Each row of a before or after table is a point. One or more steps were done to the points. Then noise was added and the rows were shuffled. The steps act on columns, c1 being the first. Name the steps. A step turns or swaps two columns, mirrors them in a line or flattens them onto one, adds a multiple of one to another, or multiplies or shifts one. Angles are multiples of 10 degrees, from the lower column toward the higher: turns from -170 to 170, lines from 10 to 170 but not 90. Use the fewest steps. Two steps may share a column if one is a turn and the other turns, adds or multiplies; they go together, in the order done. Otherwise the lowest column goes first.
(in the rows, 128 means zero)

Before (11 x 2):
[[186 129]
 [158 103]
 [149 157]
 [174 181]
 [151 156]
 [126  90]
 [170 104]
 [165 130]
 [128 116]
 [146 109]
 [182 156]]
After:
[[ 96 115]
 [123 140]
 [ 87 111]
 [122 124]
 [106 130]
 [108 118]
 [ 92 139]
 [ 87 143]
 [115 142]
 [ 63 111]
 [ 65 122]]
Steps: shift c1 by -60; multiply c2 by 0.4

Before (12 x 8):
[[138 109 173 109 151 100 104 134]
 [142 174 106 127 107 143 118 200]
 [147  82  94  79 137 157 134 157]
 [142  95 103 131 165 111 104 123]
 [139 125 121 129 184 157 236 124]
 [130 114  93  91 104  89 133 152]
 [ 92  91 115  91  98 116 103 130]
 [117 145 101 108 160 146 136 136]
 [152  83 112  81 114 145 124 145]
 [152  98 100 126 101 126  98 125]
 [106 189 147  79 111  90  99 120]
 [133  95 196 116 124  81  97 158]]
After (12 x 8):
[[165  92 115 135 131 115 169  98]
 [125 114  92 142 152  89 141 103]
 [104  98 102 122 125 125 155 102]
 [110  81  95 147 158 157 147 135]
 [122  96 197 123 158  80 162 123]
 [138 146 101 136 137 148 131 162]
 [118 124 121 151 124 158  33 184]
 [118 108 174 130 135 101 159 152]
 [114  95 102 123 122 111 147 165]
 [115 175 106 128 199 143 136 106]
 [103  84 113 143 144 144 154 115]
 [151 187 146 139 120  91 178 112]]
Steps: multiply c1 by -1; turn c4 and c7 by -150 degrees; multiply c4 by 0.4; swap c5 and c8

Before (9 x 12):
[[137 124 149 158 130 156 159  98 144  96 107 158]
 [132 128 104 146 122  88 149 106 144 113  89 163]
 [ 89 121 191 102 138 163  96 140 105  86 101 123]
 [116 166 198  86 133 130  68 119 164 149 183 152]
 [116 105 140 166 124 129 128 106 135 157 134 171]
 [156 165 149 139 104 122 100 105 145 178 127 182]
 [135 145 125 165 163 124 143  90 115 110 101 137]
 [110 135 149 177 121 114 135  91 139  96  81 123]
 [144 187 164 135 137 149  87 180 164 130 168 122]]
After (9 x 12):
[[140 146 132 124 132 165 149 106  90 106 122 163]
 [156 163 104 123 153 140 132 166  99 135 119 160]
 [138 161 117 108 171 160  47 142 110 118 148 136]
 [187 105 117 140 103 103  91 152 111 196 160 119]
 [113 170 138 146 121 146 134 141 135 149 120 168]
 [163 179 123 114 129 163 146 135  79 151 133 120]
 [ 77 133 110  94  83 152 175 139 121 143 113 184]
 [111  82 113  95  77 135  99 139 168 198  72 159]
 [123 124  96  70  96  76  93 122 145 143  79 125]]
Steps: turn c1 and c10 by 110 degrees; turn c3 and c10 by 120 degrees; turn c2 and c4 by -100 degrees; multiply c5 by 2.5; turn c5 and c7 by -70 degrees; turn c6 and c8 by 120 degrees; turn c9 and c11 by -110 degrees

Before, 14 rows:
[[124  99  67 112 148 150 164 130 150 153  90 147 142 124  46 155 121 138
  120 105 114 178  65 137]
 [177 128 119 140 129 176  84 135 147 161 149 115 103 143 117 124 204 168
  173 162 116 109 137  94]
 [177 111 165 146 108 168 121 126 133 112 110  84 162 143 111  76 180 175
  162 165 113 103 122  76]
 [208 108 158 136 118 140 163  92  95 154 138 100 173 107  97 115 108 151
  139 180 142 110 129  96]
 [151 132 104 133 129 154 145 154 151 127 109 115 103 171  66 141 160 180
  180 111 142 131 157 109]
 [154  73 136 134  87 129 138  92 111 145  91 114 145 133 122 106  92 139
  127 187 180 123 123  98]
 [165  83 133  92  70 123 178  99 131 152  99 137 138  97 106 125 102 139
  154 103 164 157  91 110]
 [146 124 102 127  93 131 184 144 109 149  79 146 142 103  92 148 130 154
   94 111 174 177  87 149]
 [154 157 118 120 141 160 100 149 122 140 148  87 133 167 109  94 160 164
  178 128 152 117 111  76]
 [160 128 155 113 122 175 147 124 135 149 141 116 156 194 131 127 167 158
  152 162 113  98 122  96]
 [135  86 116 122  89  99 146 100  98 131 116 153 184 115  95 136 119 163
  142 120 153 163 116 133]
 [159 117 133 142 128 186  99 141 117 143 134  68 121 160 134 135 152 180
  156 117  92  93 140  84]
 [147  97 106  85 132 130 152 162 107 123  76 151 138 110  85 174 129 118
  143 121 142 173 104 117]
 [160 102 119 133 135 122 153 120 142 156  76 131 173 115 105 138 126 115
  142 105 161 137 108 154]]
After:
[[158  76 131 106  85 125 143 164 133 143 158 127 116 138 154 105  86 144
  133 181 185 130 111 100]
 [149  97 105  61 129 132  82 124 108 125 142 159 122 108 197 171 134 115
  147 118 143 171 135 112]
 [121  98  68  95 146 149 100 150  46 145 140 201 153 120 182 160 120 137
  121 105 113 182 111 139]
 [182 135 120 150 130 177 163  93 112 162 121 122  71 145 115 125 207 173
  172 167 116 108 115  89]
 [144 128 103 116 130 154  95 114  66 128 151  98  82 170 161 137 164 184
  186 119 142 129 132 101]
 [145 122 107  97 104 132  75 149 113 151 164 172 159 107 188 148 130 158
   98 111 176 178 122 152]
 [149 159 113 137 142 158 130  90 115 135 109 124  78 174 150  92 160 165
  181 128 152 116  77  77]
 [206 109 161 142 117 136 122 177 130 156 126 115 141 107 203 110 102 148
  142 179 140 109 100  88]
 [157 116 133 146 127 191 139  98 142 141 131 104  75 156 133 140 152 180
  156 113  88  90  71  84]
 [159 129 150 128 124 172 117 141 126 146 112 137 123 201 119 131 173 160
  154 157 116  99 108  96]
 [170  80 133  78  64 128 111 182 114 159 126 163 114  91 149 127 109 141
  148 102 164 153 119 109]
 [176 117 167 134 110 167 134 126 116 115 153 122 106 145 137  78 178 175
  163 165 114 108  81  76]
 [160 103 117  97 135 123 115 143 107 156 167 156 197 112 135 140 127 122
  138 108 159 141 122 149]
 [131  90 116 123  92  99 134 161 123 131 129 146 192 111 193 139 116 162
  149 125 153 161 148 132]]
Steps: mirror c4 and c11 in the line at 20 degrees; add -0.3 times c6 to c23; turn c12 and c23 by 60 degrees; turn c7 and c8 by 140 degrees; turn c9 and c15 by -130 degrees; multiply c15 by 1.6; add 1 times c24 to c13

Before, 13 rows:
[[120 114 161 113 150  99 108 116  88 139 128 105 100  95  99  82 115 152
  109 130 166  93 161 114 125  90  99 148 128 188 106 136 106 104 135 103
  100 146 130 173 116  95 192 103  76 134 162 124 177 114  96  92 145 102
  119  73 119 169 111 125  61 174  88 149]
 [130 173 116 144 111 131 129 104 129  98 167 100 170 109 138 142 127 153
  130 140 130 108 135 121 130 156 141 164 146 137  96 124 152 137  84 124
  122 128 136 106 107 149 164 161 136 142  95 130 123 145 114 165  97 133
  147 154 164 123 145  85 126 106  99 117]
 [112  91 158 152 183 127 173 163  80 149 115 107  83 120  90 105 113 135
  105 109 180  93 113 202  95  95 167  89 116 151 150 143 132  90 153 167
  153 108 122 190 115  95 170 151 103 142 137 142 128 147 158 162 176 129
  141 122 145 137  83 136 109 129 137 135]
 [176 167 165 132 120 155 162 132 160 115 178  71 115 118 119 163 159 114
  136 159 128 128 109 150 114 115 149 130 122 121 154 147 145 150 106 152
  148 121 136 146  91 121 131 162 142 130  96 114 121 153 161 159 140 171
  147 131 176 123 152 111 140 100 124  99]
 [146 162 119 109 101 110 106 132 154 101 143  79 145 104 145 163 127 145
   91 146 125 148  97 134 150 131 137 168 158 158 125 113 168 129 100 145
   86 143 156 148 134 148 152 179 124 144 115 120 135 167 141 153 116 147
  141 134 151 104 153 128 117 134 136 117]
 [142 153 113 123 116 107 144 118 169  88 141 125 138 120 168 130 136 129
  142 137 152 158 109 118 143 121 113 156 176 136 121 122 183 141 109  96
  106 135 150 132 118 147 139 140 124 129  93 104 140 182 113 155 118 158
   96 147 153 124 150  93 152 106 127  99]
 [107 136 136 115 138 116 128 111 125 136 133 103 113 103 119  87 132 169
  104 107 142 103 177 140 123 120  96 142 126 158 120 176 134 101 131 138
  112 126  72 189 123 123 173 102  95 160 137 135 178 133 106  90 100  97
   99 105 150 149 146 116  80 171 125 147]
 [118  97 170 128 153 123 163 152 102 155 108  91  78 132 112 116 130 176
   98 124 170  68 123 167 115 110 158 143 102 181 152 164  92  91 127 136
  157  59 122 169 126 115 178 135  76 152 169 160 145 102 159 132 176 141
  125 107 142 137 102 140 115  93 134 125]
 [144 158 118 124 126 112 112  84 135  80 136  87 158 101 139 122 170 134
   89 136 110 130 137 103 173 141 112 103 142 141 105  93 155 136  92 108
  119 141 106 149 121 138 158 129 108 126 111 108 159 160  96 113 103 129
   97 142 123 117 144 127 113 130  95 123]
 [146 170 149 133 132 136 140 103 175 115 126 103 133  88 148 152 171 114
  122 133 139 142 120 135 133 127 150 146 176 139 119 115 157 147 118 125
  109 114 126 117 113 158 148 182  84 113  69 122 132 147 122 148 119 140
  143 149 167 102 159 109 129 150 113 101]
 [133 112 165 150 147 128 190 138  92 126  98  87  81 131 112 112 107 135
   84  79 146  92 133 171 100  74 172 103 100 198 157 194  84  98 156 159
  139 110 121 173  85  85 179 121 104 131 158 181 145 129 133 114 141 121
  122  90 122 143  85 126 114 150 113 126]
 [133 127 146 174 170 149 111 140 135  84 129  68 129 144 147 197 110  93
  150  87 192 131 148 194 177  66 163  91 157 149 125 121 166 138 163 115
  121  91 152 173  71 152 117 174 151 109 107 150 112 164 167 151 146 167
  153 149 102  74 138 149 126  79 149 121]
 [134 145 110 119 151  92 112  93 117  79 141 145 110 108 139 118 131 131
   89 158 132 126 174 122 162 131 107 150 145 187  85 153 133 145 113  94
   96 145 108 168 134 143 149 146  94 136 150 103 167 150  90 128 110 122
  102 138 184 123 139 115  89 142  89 164]]
After (13 x 64):
[[126 150 114 118 141  94 109  98 117  68 140 149 105 107 161 118 133 133
   86 158 130 123 175 120 160 127 108 147 141 187  86 155 131 142 114  89
   94 142 102 168 134 146 151 115  93 132 146 104 168 153  85 129 113 123
  101 131 184 123 141  69  87 144  85 164]
 [116  96 174  81 156 124 160 149 101 156 109  94 108 131  79 121 125 172
  101 121 166  74 120 166 119 109 156 149 102 183 152 166  90  94 127 140
  157  58 121 165 130 112 181 131  77 159 168 159 149  99 161 128 178 136
  122 105 141 138 104  65 118  90 139 123]
 [143 174 151 130 124 135 139 103 173 113 124 101 116  85 188 149 171 113
  122 128 138 144 115 132 134 128 148 151 177 136 116 117 154 151 118 125
  111 111 126 119 114 157 150  76  78 115  72 121 130 150 119 147 117 142
  143 147 169 102 163 198 129 152 115  96]
 [113  91 160  79 183 130 175 160  84 167 112 106 126 121  14 103 113 139
  105 109 180  94 115 206  91  97 171  89 115 152 144 146 129  93 157 167
  155 108 119 192 115  97 169 104 102 145 137 142 132 150 158 162 179 129
  144 121 148 132  83  96 108 127 137 136]
 [133 123 145 115 178 149 113 142 136 102 126  69 150 144 178 197 115  90
  149  87 191 131 150 196 176  65 164  95 161 152 123 125 165 133 167 116
  115 100 151 171  72 153 116  68 149 109 106 148 111 161 163 147 144 166
  150 149 105  76 139 157 127  78 148 119]
 [135 113 160  76 140 129 191 136  94 143 100  88 135 133  80 108 105 133
   87  82 147  84 132 174 103  77 171 104 102 194 152 192  83 100 157 161
  136 111 121 177  93  85 179 137 104 129 160 180 147 131 132 111 140 126
  118  93 120 145  88  71 117 153 111 120]
 [118 116 153 104 144 101 109 113  90 148 127 104 112  96  42  85 113 156
  113 134 168  91 161 112 123  90  99 144 125 190 103 135 104 100 139  99
  102 141 132 175 113  93 192 158  78 135 163 126 175 114 100  89 150 108
  119  72 124 170 109  62  62 173  86 150]
 [141 156 111 142 102 111 145 120 167  77 141 124 123 120 248 128 136 135
  142 137 155 163 111 117 140 121 113 153 172 134 123 118 183 141 105  98
  109 135 148 125 119 152 139 121 123 127  91  99 139 185 116 159 118 159
   95 150 155 124 148 161 148 108 132 102]
 [113 140 135 118 133 117 128 113 121 139 133 105 119 100 102  88 130 171
  105 104 143 107 175 140 125 123  99 143 124 157 123 176 131 101 129 139
  114 129  72 192 119 124 173 157  92 157 140 135 172 135 107  84 101  94
   99 105 150 149 146  99  77 173 126 147]
 [146 161 115 150 105 109 108 133 153  85 143  79  97 110 183 163 122 145
   89 144 125 148  98 130 151 126 133 169 162 160 124 110 169 132 104 144
   87 137 154 150 134 143 153  88 125 142 112 118 139 167 146 151 113 142
  139 135 154 102 150 158 118 134 137 116]
 [176 169 167 117 116 151 155 133 163 103 180  70 119 115 102 161 156 109
  136 162 128 130 107 147 117 115 149 129 117 123 152 144 142 152 108 152
  150 118 134 146  89 121 123  95 142 130  95 113 125 152 166 159 141 172
  150 133 179 123 154 162 138  99 128  96]
 [131 174 119 160  91 128 126 104 133  79 164 101 142 108 159 137 127 155
  133 141 127 106 137 120 131 156 143 164 146 134  93 125 153 138  79 124
  123 125 135 105 111 147 162  88 138 143  95 128 125 146 115 165 101 130
  145 157 165 124 144 149 124 106 100 118]
 [147 157 120 155 125 114 113  91 136  60 140  88 137 104 164 122 173 135
   87 137 114 132 144  99 172 143 112 104 143 143 106  94 155 139  87 104
  114 138 103 149 123 141 158 127 110 124 115 105 162 160  96 115 102 128
   95 138 125 121 144 154 114 132  94 127]]
Steps: turn c4 and c13 by -110 degrees; turn c13 and c44 by 160 degrees; turn c5 and c60 by -30 degrees; add -1.5 times c47 to c60; add 0.5 times c35 to c10; multiply c15 by 3
